Each row of a before or after table is a point. One or more steps were done to the points. Then noise was added and the rows were shuffled. The steps act on columns, c1 being the first. What was done? A step turns or swaps two columns, mirrors them in a line or flattens them onto one, adds a multiple of one to another, or multiplies or shifts one. Angles are multiples of 10 degrees, from the lower column toward the higher: turns from -170 to 170, lines from 10 to 170 but not 90. Use the fewest steps. Two steps may share a column if one is a turn and the other turns, adds or multiplies; they go together, in the order done. Otherwise the lowest column goes first.
In the rows, zero is written as 128.

Before, 9 rows:
[[158 142]
 [114 128]
 [144 126]
 [121 110]
 [ 71 168]
 [ 60  72]
 [166 189]
 [160 122]
 [131 109]]
After:
[[154 120]
 [110 132]
 [ 71 136]
 [136 127]
 [ 67 141]
 [129 125]
 [152 121]
 [163 120]
 [142 128]]
Steps: flatten c1 and c2 onto the line at 170 degrees

Before (14 x 6):
[[143  94 131 148  98 121]
 [159 123 127 162 134 129]
 [167 135 109 111 100 113]
 [ 61 146 151 118 107 124]
 [138 139 156 124 129 140]
 [168 130 134 128 111 149]
 [152 105 152 123  85 154]
 [164  57 158 120 106 131]
 [ 27 144 158 112  82 166]
 [166 109 110 129 126 179]
 [157 144  62 160 121 144]
 [126  99  38  97 109 112]
 [169 145 151 156 130 113]
 [150 132 140  99 125 114]]
After (14 x 6):
[[130 104  73 162 125 113]
 [ 65 143 144 116 107 123]
 [163 123 111 140 138 133]
 [ 30 142 155 115  45 166]
 [145  98 125 128 103 120]
 [170 129 136 128  93 148]
 [165 104 114 135  73 183]
 [165 135 122 132 113 108]
 [139 139 156 111 119 143]
 [154 136 155 110 136 116]
 [160 143  67 163 105 153]
 [149 109 152 114  56 149]
 [167  59 151 114 101 130]
 [168 144 136 127 145 113]]
Steps: flatten c3 and c4 onto the line at 150 degrees; add -1 times c6 to c5

Before (10 x 9):
[[144 152 154 162 124 193  79 171 155]
 [ 85 109 143  78  96 124 123 133 124]
 [ 93 104  68 116 132 127 158 126 134]
 [155 155 144 150 128 204 146 124 158]
 [117 125 104 134  98 105 156 143 104]
 [112 134  79 126 111 126 122  77 115]
 [182  94 129 106 123 161  95 116 144]
 [186 173 145 110 136 172  85 141 177]
 [134 148 144 164 141 122 113  93 178]
 [ 78 134 141 121 152 124 144 151  81]]
After:
[[156 157 148 228 127 205 138  64 157]
 [114 114  89 123 110 124 104  17 133]
 [ 95 132  95 115 133 127 110  65 102]
 [146 154 126 226 126 192 127 108 153]
 [182 142 116 139 123 161 122  55  92]
 [114 104 123 110  99 106 122  85 125]
 [186 177 122 152 134 171 124  80 173]
 [ 78  82 145 118 153 123 135  89 136]
 [ 85 125 136  70  96 124 132  73 106]
 [133 179 130 155 142 120 131  32 147]]
Steps: swap c2 and c9; flatten c3 and c7 onto the line at 30 degrees; add 1 times c6 to c4; shift c8 by -60

Before (10 x 14):
[[147 145  94 131 118 103 135 124  93 124 106 135 147 119]
 [129 113 120 124  92 149 145 110 134 103 122 108 140 165]
 [109 114 109 108 108 114 114 131 137 121 127 130 132 124]
 [157 161 129 102 114 134 161 137 102 108 118 144 106 142]
 [154 125 144 121 124 114 151 124 115 152 109 103 124 145]
 [110 139 143 142 121 142 145 129 119 150 119 133 105 113]
 [116 115 127 136 134 149 115 125 115 141  98 115 132 133]
 [148 118  99 152 133 130 114 122 128 154 122 147 104 153]
 [145 120 106 135 111 135 124 138 138 118 138 133 122 113]
 [106 130 148 148 123  99 125 136 101 134 120 152 148 120]]
After (10 x 14):
[[148 141 185 164 118 138 141 132 120 151 129 129 102 116]
 [109 117  50 189 131 141  94 120 126 156 141 142 106 152]
 [149 115 145 150 131 150  77 124 115 141 152 110 135 134]
 [109 125 159 112 125 109 113 124 115 146 153  97 123 145]
 [152 130 153 178 123  93 126 137 104 141 129 152 146 117]
 [107 161 136  65 115 135 134 135 103 113 149 147  94 145]
 [148 115  61  78 110 119 122 131 135 120 123 133 140 125]
 [110 120  75 147 111 142 130 139 137 116 123 136 123 110]
 [130 109 129 117  92 150 138 109 132  96 136 114 146 164]
 [120 146   6 134 119 118  94 119  94 130 155 137 142 122]]
Steps: turn c1 and c11 by 160 degrees; add -1.5 times c11 to c7; add -0.3 times c2 to c13; turn c3 and c6 by -20 degrees; multiply c3 by 3; multiply c4 by 2.5; turn c10 and c12 by -10 degrees

Before:
[[ 90 140 120 127 149 109  96  79 129 115 126 129  94 133  99 163 106 132
  158 146]
 [159 141 118 112 121 148 146 106 146 127 117 119 139 115 140 107 139 109
   94 123]
 [183 153 123 154 108 135 128 141 110 156 128 161 152 116  89  95 134 129
   88 120]
 [179 122  95 119 149 125 146 132  98 139 129 164 129 120 147 104 109 174
   95 147]
 [ 75  94  91 128 145 111 109 120 160 140 133 159  87 137 113 132 152 143
  149 157]
 [104 122  80 140 173  83 106  71 133 159 140 142  89 150 127 136 143 137
  110 125]
 [158 127 114 126 163 141 161 134  77 163 163 144 144 122 142 109 139 106
  124 133]
 [197 146 136 161 111 150 166 144 115 136 157 147 110 100 144 141 133 121
   77 124]
 [176 135  87 169 130 159 137 164 131 106 120  68 142 173 142 178 115  98
  126  75]
 [102 148  70 139 175 106  77 103 149 116 138 140 118 104 132 157 155 133
  152 143]
 [217 158 129 116 114 126 157 155 138 186 125 131 131 107 127 132 122 126
  115 116]
 [191 153 139 186 141 173 104 165 131 132 116  62 122 163 176 132 118  97
  126 107]
 [ 76 147 101 139 165 109 138  94 118 152  91 165 109 121 126 148 161 159
  132 147]
 [174 134  98 185 140 167 129 154 132 147 132  51 161 156 155 171 102  89
   98 153]]
After:
[[225 153 122  86  86 137 127 142 110 155 128 159 154 127  89 134 135 128
   88 121]
 [123 123  81 124 170  83 104  68 133 158 139 144  88 128 129 113 143 136
  109 126]
 [193 152 142  87 120 173 106 167 132 131 117  62 120 128 176  87 116  96
  127 108]
 [202 134  98 113 134 167 129 154 132 148 131  51 162 127 154  59 101  88
   98 155]
 [176 136  86 128 132 161 138 166 129 106 119  65 142 130 142  63 114 100
  128  76]
 [212 122  93 121 145 126 145 130  97 140 130 165 128 127 147 154 109 175
   95 144]
 [229 159 129 142 120 125 158 155 136 186 126 132 132 128 127 134 122 127
  116 117]
 [248 145 136 112 103 148 167 143 115 137 158 149 111 129 144  94 132 121
   77 124]
 [ 61 139 120 151 160 108  94  79 129 114 124 128  94 128 101 102 107 131
  157 146]
 [ 77 149  68 138 178 107  78 105 149 115 139 138 117 127 131 100 154 131
  152 143]
 [162 128 113 117 158 142 159 135  76 163 164 144 143 130 143 144 139 106
  127 133]
 [ 71 146 101 134 167 108 137  96 119 151  90 167 107 128 127 106 160 158
  131 148]
 [ 55  93  92 131 145 110 109 120 161 139 133 160  87 131 112 124 152 144
  148 157]
 [192 139 120 128 120 148 145 107 145 130 117 118 140 129 139 153 138 108
   95 123]]
Steps: add -1 times c19 to c1; turn c4 and c16 by -140 degrees; add 0.5 times c4 to c5; multiply c14 by 0
